Rows are points. The window is the flat piece filled in between its corners: a triangle in 3 columns, a solid with four corners in 4, and so on. A path goes straight from each point to the next, and from the last back to the first. List the points from which the path goes on through the window.
In the rows, 128 means zero.

Window (3 x 3)
[[138  97 183]
 [ 93 105 137]
 [106 100  76]]
Path:
(1): [141 108 173]
(2): [114  68 176]
(3): [129  59 181]
(4): [140 118 201]
(5): [130 138 168]
(6): [107  86 139]
(7): [ 75  64 129]
(8): [113 135 139]
Through the window after points: 1, 5, 7

Window (4 x 4)
[[128  94  75 104]
 [116 140 190 191]
 [102 155 189  76]
 [133 142 102 132]]
Path:
(1): [ 98 136 153 165]
(2): [150 117 156 152]
(3): [135 130 195 171]
(4): [ 77 143 111 173]
(5): [ 94 136  95 116]
(6): [164 116 162  30]
(7): [172  98 121 142]
(8): [ 51 151 139  90]
(9): [ 66 158 163  77]
(10): [148 143 192  99]
(11): [164 120 105 142]
(12): [ 95 153  98 160]
Through the window after points: 1, 3, 7, 9

Window (4 x 4)
[[123  91 110 131]
 [123 113 126  75]
 [173 150 202 156]
 [108 174 120  66]]
Path:
(1): [143 136 100  75]
(2): [183 147 177 153]
(3): [120 150 236 136]
(4): [ 98  89 130  87]
(5): [171 151 117  91]
(6): [179 156 130  90]
(7): [108 145 142 120]
(8): [ 97  84 172  87]
Through the window after points: 2, 4, 8

Window (6 x 6)
[[170 106 137 115 127  96]
 [150 140  51  85 107  98]
 [ 59 189 168  98 181 135]
 [171 130 200  98  60 105]
 [ 64 108  43 146 130 127]
 [117 159  82 126 104 196]]
Path:
(1): [124  68 110  75  80 143]
(2): [135 175  52 153 125 118]
(3): [140 163 148 111 101  92]
(4): [138  89 131  63 102 170]
(5): [ 88 131 108  93 118 166]
(6): [129 134 119 177 134 119]
(7): [164 160 121 111 113  98]
(8): [141 121 132  73  72 162]
Through the window after points: 3

Window (6 x 6)
[[100 162 103  78 202 100]
 [148 132 140  58  40 152]
 [108  92 163 116 187 122]
 [123  79 105  94 175 128]
 [104 148 103 118 178 155]
 [214 120 152  99  75 154]]
Path:
(1): [104  86 132 113 165 115]
(2): [145  96  55 121 107  99]
(3): [175 127 198  77  91 187]
(4): [179 159 150  59 125 176]
(5): [171 111 131 110 111 124]
(6): [ 95 108 108  89 154 106]
(7): [138  99 122  94 179 186]
(8): [117 147 138  85 158 147]
(9): [148 107  99 113 135  60]
(10): [113 150 129 108 125 114]
(11): [129 128  97  57 177 171]
(12): [185 115 139  59 195 167]
(13): [ 83  72  91 119 138 103]
(14): [161 115 120 100  92 122]
(15): [178 113 155  86 166 177]
(16): [150 110 124  77 189 152]
Through the window after points: 4, 10, 12, 14, 16

Window (8 x 8)
[[153 145 155 136  66 151  99 157]
 [ 74 196 186  90 123 129 114 141]
 [176 113 109 192 162 184 160 230]
 [126  97 106 106 105 114 121 175]
 [153 107 188 115 146 159 202 108]
 [148 125 123  69  98 192 105 104]
 [206 146 200 158 131 124 136  60]
 [174 162 174 119 136 141 136 181]]
Path:
(1): [109 130 247  96 163 187 129 151]
(2): [171 164 150 134 110 136 141 134]
(3): [191 153 137 114  82 167 176 103]
(4): [118 127 196 123 190 137 130 157]
(5): [121 127 189  98 138 172 115 157]
(6): [144 188 113 100  57  92 122  85]
(7): [182 157 160  91  87 136 170 137]
(8): [ 91 130 191 163 130 148  44 124]
(9): [147 138 190 140 146 148  80 154]
(10): [151 157 153 124 100 143 151 121]
(11): [132 170 151 130 134 138 154 168]
(12): [119 134 184  97 140 153  96 132]
Through the window after points: 9

Window (9 x 9)
[[178 182 120  75 130 121  83 111 127]
 [147  28 209  96 241 162 104 139 163]
 [161 167 131 115 125 139 122  50 155]
 [108  70 127 101 199 178 144 108  75]
 [125 124 112 133 120 186 129 181 170]
 [143 123  76 117 160 115 200 170 117]
 [ 85  76 124 131  64 129 110 157 190]
 [ 71 181 161 118  60 147 137 164 160]
 [192  88 195 150 207 147 104 160  97]]
Path:
(1): [167 103 190 102  92 166 153 152 171]
(2): [104 118 100 128 149 148 129 147 131]
(3): [ 85 137  59 152 176  81 127 128 133]
(4): [173 108 186 106 106 212 116 177 159]
(5): [163 112 144  84 147 152 163 142 144]
(6): [ 70 100 102 158 184 134 125 139  97]
(7): [ 88 122 140 178 190 115  83 147 131]
(8): [145  97 128  96 139 176 151 157 153]
(9): [166 117 123  72  95 163 114 106 118]
(10): [145 163 135 116 182 114 108 152 150]
(11): [106 178 140 164 198 151 110 140 134]
(12): [164  59 145  92 110 159 144 112 154]
(13): [127  74 144 101 116 144 130 164 153]
(14): [133 146 135 173 141 140  87 130 146]
(15): [113 161 106 130 172 152 113 137 119]
(16): [227  52 201  73 169 155 154 105 120]
Through the window after points: 1, 3, 5, 7, 9, 13
